Each row is a point. The points of each table are mixes of a few directions, plus a little noise. Count the directions of each table, and those that both share. Where both have some left over, give the other angles between the two spaces (their principal angles), to ten degrees, smallest first.

First (7 x 2)
[[-0.18  0.16]
 [-0.54  0.52]
 [ 0.94 -0.87]
 [ 0.05 -0.04]
 [-0.32  0.29]
 [ 0.11 -0.11]
 [-0.07  0.08]]
Second (7 x 2)
[[-0.06  0.05]
 [ 0.45 -0.42]
 [ 0.12 -0.11]
 [-0.39  0.36]
 [-0.43  0.40]
 [ 0.76 -0.71]
 [-0.45  0.41]]
Directions: first 1, second 1, shared 1

First (7 x 3)
[[-0.40  0.20 -0.78]
 [ 0.15 -0.07  0.29]
 [ 0.12 -0.06  0.23]
 [ 0.13 -0.06  0.24]
 [-0.01  0.00 -0.02]
 [ 0.53 -0.26  1.02]
 [-0.51  0.25 -0.99]]
Second (7 x 3)
[[ 0.56  0.85 -0.12]
 [ 0.20 -0.28 -0.12]
 [ 0.31 -0.13 -0.16]
 [-0.89 -0.33  0.30]
 [ 0.03 -0.85 -0.07]
 [ 0.33  0.31 -0.09]
 [-0.49  0.44  0.23]]
Directions: first 1, second 2, shared 0; angles 80

First (5 x 4)
[[-0.05 -0.32  0.18  0.08]
 [ 0.43  0.48 -0.12  0.47]
 [-0.55 -0.75  0.17 -0.13]
 [ 0.07 -0.14  0.26 -0.89]
 [ 0.10  0.72 -0.47  0.47]]
Second (6 x 4)
[[ 0.37  0.18  0.10  0.24]
 [ 0.31  0.68 -0.28  0.16]
 [-0.71 -0.06 -0.38 -0.11]
 [ 0.21  0.71 -0.26 -0.59]
 [-0.25 -0.95  0.38  0.34]
 [ 0.11 -0.58  0.43 -0.03]]
Directions: first 3, second 3, shared 3

First (6 x 6)
[[ 0.04  0.31  1.00  0.32  0.66 -0.47]
 [-0.11 -0.22 -0.74 -0.27 -0.31  0.14]
 [ 0.22 -0.33 -0.45 -0.28  0.33  0.14]
 [ 0.04 -0.31 -0.77 -0.30 -0.23  0.28]
 [ 0.36 -0.01  0.21  0.19 -0.14  0.53]
 [-0.54  0.54  0.75  0.37 -0.29 -0.64]]
Second (9 x 6)
[[-0.10 -0.45 -1.15 -0.52 -0.24  0.16]
 [ 0.10  0.21  0.56  0.25  0.14 -0.04]
 [-0.70  0.45  0.37  0.19 -0.34 -0.74]
 [ 0.13  0.28  0.75  0.34  0.19 -0.04]
 [ 0.60 -0.29 -0.10 -0.06  0.33  0.59]
 [ 0.26 -0.49 -0.88 -0.41  0.02  0.46]
 [-0.27 -0.24 -0.81 -0.36 -0.27 -0.08]
 [-0.30  0.39  0.62  0.30 -0.08 -0.42]
 [ 0.29  0.16  0.63  0.29  0.27  0.14]]
Directions: first 3, second 2, shared 2

First (10 x 8)
[[ 0.35 -0.18 -0.10 -0.22 -0.57 -0.03  0.00 -0.14]
 [ 0.37  0.07  0.16  0.50 -0.75 -0.06 -0.66 -0.29]
 [ 0.60  0.72 -0.10  0.66  0.74  0.62  0.51  0.04]
 [-0.34 -0.34 -0.25 -0.14 -0.46  0.75  0.76  0.08]
 [-0.25 -0.55  0.48 -0.31 -0.34  0.17  0.73  0.37]
 [-0.05  0.12 -0.36 -0.02 -0.19 -0.48 -0.99 -0.39]
 [-0.45  0.12  0.05 -0.05  0.63 -0.41 -0.40  0.07]
 [ 0.60  0.19  0.31 -0.24  0.67 -0.38  0.34  0.23]
 [-0.36 -0.11  0.46  0.42 -0.06  0.38  0.32  0.25]
 [-0.47 -0.02 -0.65 -0.63  0.34 -0.56 -0.61 -0.23]]
Second (7 x 8)
[[ 0.29  0.10 -0.13  0.19 -0.19  0.46  0.34 -0.05]
 [ 0.93  0.22  0.33  0.54 -0.46  0.23  0.08 -0.09]
 [-0.07 -0.06  0.31 -0.07  0.10 -0.57 -0.46  0.04]
 [-0.65 -0.12 -0.53 -0.36  0.27  0.32  0.36  0.03]
 [-1.31 -0.27 -0.84 -0.75  0.59  0.27  0.38  0.09]
 [ 0.62  0.07  0.79  0.31 -0.20 -0.79 -0.73 -0.01]
 [ 0.21  0.05  0.06  0.13 -0.10  0.07  0.04 -0.01]]
Directions: first 5, second 2, shared 2
